Each point is reached from the start by the listed moves, each made once or not at all, plus a little noise. Is the number of moves made odd or even? Then give how often each move was made.
In the rows, 128 means zero.

Moves:
(1): [156 123  92]
(2): [142 187 133]
Start: [163 132 108]
Points:
[181 196 112] => odd (0, 1)
[190 127  72] => odd (1, 0)
[163 135 105] => even (0, 0)

Moves:
(1): [168 123 117 109 124 144 128 110 126 138]
(2): [130 175 118 141 140 146 138 138 107 116]
(3): [124 127 182 128 119 151 131 115 154 143]
(4): [152 152 136 186 108 116 103 131 138 134]
(5): [139 118 138 154 152 139 133 120 131 123]
(6): [116 122 108 142 126 173 123 133 144 117]
(7): [141 123 128 137 110 135 154 123  87 128]
(8): [123 115 129 117 134 127 117 169 118 145]
(9): [136 137 112 130 130 113 156 146 159 126]
Start: [163 121 143 114 139 128 136 124 135 124]
Points:
[215 126 115  97 140 131 163 128 165 132] => even (1, 0, 0, 0, 0, 0, 0, 0, 1)
[249 185 124 190 151 148 153 130 157 120] => odd (1, 1, 0, 1, 1, 0, 0, 0, 1)
[231 175 110 186 111 203 140 124  93 118] => odd (1, 1, 0, 1, 0, 1, 1, 0, 0)
[234 152 118 200 139 211 136 152  87 129] => odd (1, 1, 0, 1, 1, 1, 1, 1, 0)

Moves:
(1): [177 102 134 127 132 125 131 121 148 114 137 123 128 125 129 124 142 141
 113 123 118]
(2): [141 161 131 118 115 121 121 129 132 126 134 128 130 124 122 134 136 126
 130 132 120]
(3): [132 128 163 143 123 122 133 120 131 141 136 132 132 137 129 128 119 117
 131 143 135]
(4): [130 120 108 163 146 123 127 141 138 145 136 150 147 120 133 129 142 122
 133 122 123]
(5): [135 147 118 120 181 135 145 114 124 126 111 121 128 156 135 128 138 122
 118 131 114]
(6): [132 140 138 137 132 160 133 137 126 133 103 124 124 123 138 131 112 136
 141 120 127]
(7): [127 134 118 142 113 120 170 143 129 121 113 127 101 116 120 122 137 124
 121 132 111]
(8): [120 124 137 121 134 112 119 154 143 119 123 119 128 123 130 125 124 132
 133 127 121]
(9): [127 133 115 115 135 132 136 123 171 128 130 137 140 122 144 121 120 136
 120 140 141]
(10): [141 130 115 110 132 128 128 139 128 154 133 122 116 127 120 129 117 111
 133 121 133]
(11): [118 129 135 126 134 141 139 131 139 124 153 118 113 129 129 131 134 126
 129 130 126]
(12): [132 124 126 119 135 130 128 141 130 126 134 159 121 144 130 140 121 127
 147 135 128]
(13): [124 126 131 108 127 147 142 143 117 128 133 112 155 130 126 116 132 122
 118 124 120]
(14): [124 136 111 138 105 120 127 128 138 128 128 111 136 167 125 128 122 146
 135 130 141]
(15): [144 138 128 130 125 114 124 138 119 124 137 131 132 124 171 122 125 118
 124 128 132]
(16): [129 123 129 130 125 127 131 128 138 133 118 113 144 117 130 172 146 116
 134 134 142]
(17): [118 137 134 113 112 141 118 132 127 140 123 133 124 140 137 109 161 129
 121 124 137]
(18): [126 127 137 125 134 124 131 135 124 137 129 126 125 124 138 131 136 157
 129 141 112]
(19): [139 125 115 126 118 123 138 119 131 122 128 117 138 121 142  93 139 120
 171 140 134]
(20): [130 132 122 129 136 134 110 143 116 116 123 118 132 127 121 119 122 127
 129 165 140]
Start: [132  99 135 138 125 160 105 115 157 122 110 136 173 147 128 107 148 123
 149  93 162]
Points:
[209  91 114 124 139 185  97 200 171 138 105 104 217 127 196  23 185 101
 182 105 166] => even (1, 0, 0, 1, 0, 1, 0, 1, 0, 1, 0, 0, 1, 0, 1, 0, 1, 0, 1, 1)
[194 125 141 141 162 174 114 153 188 143 112 130 240 220 149 129 232 139
 152 160 156] => even (1, 1, 1, 1, 1, 0, 0, 0, 0, 0, 0, 1, 1, 1, 0, 1, 1, 1, 0, 1)
[175 120 158 158 118 155 160 135 247 142 145 159 164 127 156  81 223 152
 124 127 128] => odd (1, 1, 1, 1, 0, 0, 1, 0, 1, 0, 1, 0, 0, 0, 0, 0, 1, 1, 0, 0)
[155 165 166 137 176 196 126 184 172 143 106  88 233 146 219  85 224  99
 198 165 152] => even (0, 1, 1, 1, 1, 1, 0, 1, 0, 0, 1, 0, 1, 0, 1, 1, 1, 1, 1, 1)
[146 138 110 115  86 203 114 154 189 122  82  84 249 169 209  65 174 124
 189 144 226] => odd (0, 0, 0, 0, 0, 1, 0, 0, 1, 0, 0, 0, 1, 1, 1, 1, 1, 0, 1, 1)
[190 112 158 111 151 199 123 159 181 106  81  96 211 237 160  38 172 139
 199 143 169] => odd (1, 0, 1, 0, 1, 1, 0, 1, 0, 0, 0, 1, 1, 1, 0, 0, 1, 0, 1, 1)
[159 159 118 137 118 157 169 121 152 104  92  78 203 198 121  48 166 104
 179 167 152] => even (0, 1, 1, 0, 1, 0, 1, 0, 0, 0, 0, 0, 1, 1, 0, 0, 0, 0, 1, 1)
[142  95 109  98 126 181 138 131 192 111 123 152 214 153 159  67 151 122
 191 121 180] => even (0, 0, 0, 0, 0, 0, 0, 0, 1, 0, 0, 1, 1, 0, 0, 0, 0, 0, 1, 0)
[209 116 104 112 113 143  75 216 197 141 131 121 230 179 166 117 204 103
 164 122 181] => even (1, 1, 0, 1, 0, 0, 0, 1, 0, 1, 0, 1, 1, 1, 1, 1, 1, 0, 0, 1)

Moves:
(1): [137 120 135 132 126 126 112 132 123 134 124 122 136 124 129 139 120 100
 125 120 128 133 131 127 133 133]
(2): [154 135 128 143 140 146 127 126 118 121 129 130 138 114 129 110 123 138
 137 125 131 136 127 119 127 131]
(3): [123 131 142 136 153 120 145 117 134 132 152 111 158 138 126 127 136 131
 133 133 122 133 127 125 134 139]
(4): [106  98 130 152 123 121 114 111 123 126 136 130 137  90 134 129 126 124
 129 117 154 113 115 112 134 131]
(5): [116 126  93 126 155 134 119 133 121 130 136 131 131 134 121 138 105 137
 140 124 141 142 157 150 121 116]
(6): [115 106 140 121 114 152 130 119 115 110 135 130 128 144 136 115 132 117
 136 116 143 145 111 152 150 138]
(7): [137 125 137 119 120 161 159 118 145 131 121 132 142 120 105 124 131 120
 138 129 139 132 130 139 111 114]
(8): [111 121 138 136 134 121 127 150 112 136  93 140 131 127 157 125 137 131
 125 133 158 121 126 134 123 136]
(9): [121 138 121 143 124 120 147 159 180 113 116 151 119 124 146 125 132 138
 136 122 139 151 138 133 119 148]
(10): [126 112 116 124 137 142 119 122 135 143 133 128 134 126 138 139 138 132
 127 122 123 133 136 124 131 111]
(11): [135 124 119 107 106 149 113 157 139 128 143 127 140 137 129 144 128 121
 149 132 139 123 118 143 124 136]
(12): [105 129 138 129 116 115 130 127 107 141 143 158 137 113 115 107 141 125
 125 135 117 137 137 115 136 125]
(13): [128 123 108 117 124 139 134 116 135 130 131 129 152 148 136 123 143 121
 127 128 129 127 146 142 139 157]
(14): [139 118 121 139 136 124 137 124 127 108 145 129 135 146 142 124 147 111
 124 128 135 124 152 127 132 114]
(15): [127 106 128 106 122 126 147 134 122 109 124 126 135 113 154 130 128 133
 132 127 117 133 125 136 117 129]
(16): [124 130 133 141 137 144 129 137 120 127 115 148 129 119 114 170 135 132
 104 130 136 128 122 123 123 164]
(17): [132 129 141 128 144 135 121 124 134 126 134 128 128 100 102 116 156 135
 132 132 150 142 146 128 151 148]
(18): [128  91 124 135 132 123 133 147 127 138 122 121 112 145 132 125 130 135
 120 135 128 123 135 124 119 150]
(19): [135 108 137 128 138 111 126  96 120 127 118 152 152 158 104 139 146 124
 155 154 115 130 105 106 129 120]
(20): [139 138 120 134 119 119 121 118 116 136 135 124 122 132 136 136 131 123
 117 158 122 134 119 130 135 126]
(21): [126 123 130 109 128 117 130 113 124 132 137 151 123 139 129 127 126 131
 120 118 134 143 130 128 112 129]
(22): [115 128 123 137  99 113 113 147 118 145 104  99 131 133 121 149 125 150
 113 111 126 146 126 138 123 114]
(23): [128 123 149 129 122 144 122 124 136 136 129 129 134 132 136 139  91 147
 131 136 136 130 157 111 137 118]
(24): [141 138 142 134 117 122 117 128 120 142 137 131 121 124 137 122 133 126
 142 118 123 119 132 163 135 137]
Start: [135 135 108 146 128 136 108 124 114 105 117 110 114 119 118 134 149 132
 163 124 130 114 160 130 132 145]
Points:
[161  51 106 159 149 161 149 142 193 106 139 130 188 187 113 168 208  91
 217 150 146 144 179 125 112 157] => odd (1, 0, 1, 0, 0, 0, 1, 0, 1, 1, 1, 0, 0, 1, 0, 0, 0, 1, 1, 0, 0, 0, 0, 0)
[ 76  69 116 176  99 103 112 136 123 138 107 187 130 119 185 117 152 153
 139 151 197 146 209 107 135 215] => odd (0, 0, 0, 1, 0, 0, 0, 1, 1, 0, 0, 1, 1, 0, 0, 0, 0, 1, 0, 1, 1, 0, 1, 0)
[166 139  82 184 134 139 162 146 133  92 136  96 166 121 154 138 161 157
 194 119 147 187 210 211 107 133] => even (0, 1, 1, 0, 1, 0, 1, 0, 1, 0, 0, 0, 0, 1, 1, 0, 0, 0, 0, 1, 0, 1, 0, 1)
[136  36  80 158 101 210 105 188 169 105 100  99 182  70 129 163 121 165
 207  98 221 180 249 166 123 207] => odd (1, 1, 0, 1, 1, 0, 1, 0, 1, 0, 1, 0, 1, 0, 1, 0, 1, 1, 0, 0, 0, 1, 1, 0)
[ 99 126  92 135 101 118 123 188 158 123  96 120 173 168 168 157 178 158
 171 104 180 163 174 176 111 207] => odd (0, 0, 1, 0, 0, 0, 0, 1, 1, 0, 1, 0, 1, 0, 0, 0, 0, 0, 0, 0, 1, 1, 0, 0)
[103  51 158 190 111 140 125 174  98 106 104 193 190 199 139 170 185 168
 180 139 199 192 177 115 125 217] => even (0, 1, 1, 0, 0, 1, 0, 1, 1, 0, 1, 1, 0, 1, 0, 1, 0, 1, 1, 0, 1, 1, 1, 0)

Moves:
(1): [102 136 130 120 119 135 127 114 125 128 133 126 130 141 136 119 143 122
 133 138 139 102 118 136]
(2): [128 119 134 126 136 112 114 122 139 128 132 146 124 117 121 125 115 136
 139 126 133 119 137 119]
(3): [125 132 120 133 134 123 130 101 156 132 125 126 149 122 140 129 119 130
 161 136 132 144 140 135]
(4): [119 123 139 131 127 120 127 133 121 118 125 140 127 116 121 123 126 110
 127 130 128 124 114 141]
(5): [128 116 126 128 139 137 144 115 142 148 128 137 123 113 132 123 120 106
 122 123 127 144 121 123]
(6): [134 124 128 138 124 127 120 111 141 122 123 136 145 133 118 147 102 112
 134 141 107 117 115 133]
(7): [115 126 124 135 131 159 109 155 113 115 115 121 113 132 156 110 111 132
 130 130 144 122 138 139]
(8): [138 131 127 118  95 136 110 129 135 136 149 139 119 138 131 134 138 120
 125 119 156 157 124 138]
(9): [130 113 134 122 135 126 123 133 130 119 115 114 126 135 122 132 125 130
 133 138 136 121 129 137]
(10): [124 126 121 130 113 131 151 116 123 157 147 122 119 137 118 112 131 133
 138 127 103 135 137 122]
(11): [100 133 116 125 123 144 131 139 131 129 130 120 110 146 125 147 130 119
 141 141 139 120 122 102]
(12): [ 99 119 131 138 138 114 130 142 128 123 121 130 121 130 148 137 147 143
 132 148 134 132 131 140]
(13): [123 126 136 130 131 127 113 129 129 120 136 128 120 128 120 127 131 128
 126 127 115 136 132 134]
(14): [128 129 122 127 117 126 130 112 125 125 112 137 124 129 139 148 136 113
 138 120 105 116 127 129]
(15): [130 128 131 124 134 133 134 119 109 135 140 119 115 120 127 149 135 127
 134 129 139 140 125 117]
(16): [145 114 124 136 132 133 124 137 127 115 127 137 135 137 128 124 127 122
 133 138 115 127 125 117]
(17): [129 121 108 125 113 132 115 112 107 124 140 107 127 126 121 115 130 127
 113 142 127 128 131 135]
(18): [116 114 138 145 126 140 146 119 135 131 142 109 135 121 127 135 133 115
 126 118 144 112 141 135]
(19): [133 154 110 140 145 125 140 123 130 140 141 116 111 136 144 148 137 117
 131 117 132 107 106 142]
(20): [149 132 132 131 125 107 134 129 125 139 130 116 125 124 139 107 126 124
 122 108 132 133 110 125]
(21): [120 130 126 138 128 121 126 119 125 122 106 139 122 126 111 131 128 124
 137 125 125 118 117 117]
(22): [139 139 144 133 128 110 106 144 121 135 119 129 118 132 129 127 159 123
 144 144 117 116 140 136]
(23): [131 134 138 117  89 126 140 120 142 124 143 116  93 119 123 138 129 139
 131 134 133 132 112 128]
(24): [139 124 116 134 132 140 111 146 121 138 130 122 132 123 137 127 135 137
 134 119 114 141 131 127]
Start: [143 117 139 148 129 115 115 126 128 116 137 125 112 137 136 113 151 123
 144 132 119 130 143 143]
Points:
[163 101 122 188 143 116  34 135 139 116 122 133  79 157 213 187 170  99
 249 173 120 128 145 188] => odd (0, 1, 1, 0, 0, 1, 1, 1, 1, 0, 0, 1, 0, 1, 1, 1, 0, 0, 1, 0, 0, 1, 0, 1)
[160 107  92 184 149 131  73  92 141  99 143 120 120 144 167 117  97 107
 189 163 113  95 141 166] => odd (0, 1, 1, 0, 0, 1, 1, 0, 0, 0, 0, 0, 0, 0, 0, 1, 1, 0, 1, 0, 0, 0, 0, 0)
[ 92 131 146 181 109 119 138 136 109 166 200  96  35 162 157 174 234  78
 191 148 158 122 129 162] => odd (0, 0, 0, 1, 0, 0, 0, 1, 0, 1, 1, 1, 0, 0, 1, 0, 0, 1, 1, 0, 0, 1, 0, 0)
[160  91 114 170 128  77 137  80 181 170 156 134  75 146 189 121 167  89
 212 123 117 158 120 162] => odd (0, 1, 1, 0, 1, 0, 0, 1, 1, 1, 0, 1, 0, 1, 0, 1, 0, 0, 1, 1, 0, 0, 0, 0)
[116  89 126 188 117 107 111  91 135  95 151  93 111 132 115 101 150  67
 178 147 127 121 126 134] => odd (0, 0, 1, 1, 0, 0, 0, 0, 0, 0, 1, 0, 1, 0, 0, 1, 1, 1, 0, 1, 1, 0, 0, 0)
[121 131 123 148  99  96 107  70 131 110 201  83  41 131 147 131 159  87
 202 163 146 101  83 136] => even (1, 1, 1, 1, 0, 0, 0, 0, 0, 0, 1, 0, 1, 0, 1, 1, 1, 0, 1, 1, 0, 0, 1, 0)

Moves:
(1): [147 107 126 118 138 152 114 149 134 125 127 141 132 127 133 122 134 121
 132 140 134 112 155 118 128 135]
(2): [136 135 137 111 119 128 125 123 130 127 121 134 130 140 121 132 117 117
 125 127 134 125 121 111 124 118]
(3): [131 139 135 115 128 122 112 133 114 133 107 120 140 144 135 123 129 119
 137 130 139 128 152 113 125 123]
(4): [120 134 122 130 125 131 143 136 138 115 126 139 119 125 124 130 119 119
 131 133 112 124 144 119 125 118]
(5): [111 145 128 123 148 146 131 131 128 134 137 118 141 127 115 134 111 133
 108 109 123 134 118 124 125 129]
(6): [ 92 101 154 121 133 131 143 135 146 147 158 116 138 131 142 112 106 109
 143 135 113 105 101 118 116 122]
(7): [134 117 113 130 122 139 170 100 143 144 121 140 112 111 117 116 127 125
 134 123 155 131 154 126 135 137]
(8): [123 152 113 146 122 135 117 151 121 155 138 151 127 126 130 133 124 121
 110 121 149 126 133 147  96 121]
(9): [127 128 127 108 144 128 115 118 156 134 116 120 122 115 131 138 127 134
 128 129 137 134 141 120 151 147]
(10): [148 110 121 125 136 104 121 124 135 141 128 112 115 130 116 137 130 118
 118 120 129 122 112 124 116 121]
(11): [135 116 145 129 128 128 125 124 117 137 152 121 145 138 102 134 151 149
 114 117 118 133 144 118 120 119]
(12): [115 161 127 131 148 132 129 108 124 109 113 137 132 170 140 112 146 126
 134 110 119 108 132 123 140 130]
(13): [129 123 123 143 134 134 139 136 145 128 126 119 125 150 158 111 127 133
 118 139 105 139 113 129 123 147]
(14): [130 122 121 128 102 131 118 133 127 117 140 119 111 134 139 147 113 124
 133 108 121 135 134 123 115 134]
(15): [136 134 109 142 122 138 126 135 116 126 135 131 126 130 140 127 143 140
 128 132 117 121 130 111 125 122]
(16): [112 145 141 123 132 126 116 130 102 121  95 132 102 120 114 153 130 156
 134 143 115 106 105 164 138 125]
(17): [ 89 119 136 139 131 147 100 138 143 128 124 101 134 134 107 135 130 135
 122 145 141 113 128 161 108 113]
(18): [142 121 132 151 109 130 119 124 121 128 124 117 152 112 118 122 140 154
 132 127 109 116 130 149 127 142]
(19): [115 135 134 138 127 136 124 135 135 143 132 120 137 135 117 120 132 115
 142 124 130 148 129 122 131 140]
(20): [134 124 130 149 138  95 100 141 129 149 114 123  98 119 132  98 102 148
 146 171 136 135 113 131 143 152]
(21): [111 108 120 123 132 131 135 148 139 112 116 137 122 122 136 143 120 134
 130 129 147 103 114 127 131 133]
(22): [118 137 132 148 110 127 117 113 118 139 117 133 110 117 129 129 121 109
 120 120 133 151 138 118 140 129]
(23): [131 125 115 129 136 121 143 120 125 138 125 150 136 130 125 135 117 119
 127 146 138 120 130 135 125 128]
(24): [160 128 143 159 135 108 140 110 131 131 122 107 125 150 130 128 139 122
 133 126 147 113 131 133 133 122]
Start: [101 130 140 128 124 143 105 159 138 139 145 152 136 122 156 135 128 147
 128 130 124 126 112 109 147 122]
Points:
[ 50 135 124 196 140 191   9 233 153 213 120 157 160 106 109 138 108 180
 116 181 167 105 191 104 127 153] => odd (1, 0, 1, 1, 1, 0, 0, 1, 1, 0, 1, 0, 0, 0, 1, 0, 1, 1, 1, 1, 1, 1, 1, 0)
[ 59  74 170 152 112 159 110 128 215 230 131 104 159 147 104 114 107 112
 129 148 124 124 157  80 119 133] => even (0, 1, 1, 1, 0, 1, 1, 0, 1, 1, 1, 0, 1, 0, 0, 0, 1, 1, 1, 0, 0, 1, 1, 0)
[ 78 111 140 192 130 176 100 174 189 142 112 135 148 195 235 114 120 105
 174 136 109  65 161  51 160 181] => odd (1, 0, 1, 1, 0, 1, 0, 0, 1, 0, 0, 1, 1, 1, 1, 0, 0, 1, 1, 0, 1, 1, 1, 1)
[ 55  86 148 194 104 222  89 169 194 226 174 133 167 126 114 164 107 128
 116 110 198  73 167  93 100 136] => odd (1, 1, 0, 0, 1, 1, 1, 1, 1, 0, 1, 0, 0, 1, 1, 0, 1, 1, 1, 0, 1, 1, 1, 1)
[ 42 109 170 120 182 176  78 161 210 169  81 135  86 157 169  84  92 167
 164 209 132  53  97 132 173 168] => even (1, 1, 0, 0, 0, 1, 1, 0, 1, 0, 0, 1, 1, 0, 0, 1, 1, 0, 0, 1, 0, 0, 0, 0)
[ 19  69 112 181 152 131 116 181 244 235 118 161  60  99 170 113  47 114
 116 200 181  93  93 126 123 149] => even (0, 0, 0, 1, 0, 1, 1, 1, 1, 1, 0, 0, 1, 0, 0, 0, 1, 0, 0, 1, 1, 1, 1, 0)
[152 134 131 178 132 125  95 163 161 193 150 109 160 169 143 171 117 153
  79 100 116 114 155 106  89 136] => even (0, 0, 1, 1, 1, 0, 0, 1, 1, 1, 1, 0, 1, 1, 0, 0, 0, 1, 0, 0, 0, 0, 1, 1)
[ 26 167 162 224 108 154  36 196 147 175 122 114 124 185 177 116  70 137
 140 131 145  45 109  95 101 111] => odd (0, 1, 1, 1, 1, 1, 0, 1, 0, 0, 0, 1, 0, 1, 1, 0, 1, 1, 0, 1, 1, 1, 0, 1)
[ 70 131 147 134 151 198 102 126 170 159 131 149 123 162  79 134 137 118
  85  91 147  95 177  72 128  89] => even (1, 1, 0, 1, 1, 0, 1, 0, 0, 1, 1, 1, 0, 0, 0, 0, 1, 0, 0, 0, 0, 1, 0, 0)
[100 123 185 214 142  98  62 192 121 245 152  85 137 176 136 131  86 178
 131 152 100  99  63 146  91 152] => even (0, 0, 1, 0, 1, 1, 0, 1, 0, 1, 1, 0, 1, 1, 0, 1, 0, 1, 1, 1, 0, 0, 1, 1)
[153 139 140 249 117 111  77 174 105 220 165 149 165 140 128 111 157 189
 135 174 145 115 129 130 123 142] => even (0, 0, 0, 0, 0, 0, 0, 1, 0, 0, 1, 0, 0, 0, 1, 0, 0, 1, 1, 1, 0, 0, 1, 1)
[ 33 118 164 179 147 155  77 152 150 202 158 107 165 226 163  99 150 107
 121 135 100 106 110  70 115 103] => odd (0, 0, 1, 0, 0, 1, 0, 0, 0, 1, 1, 1, 1, 0, 1, 0, 1, 0, 1, 0, 0, 1, 1, 0)
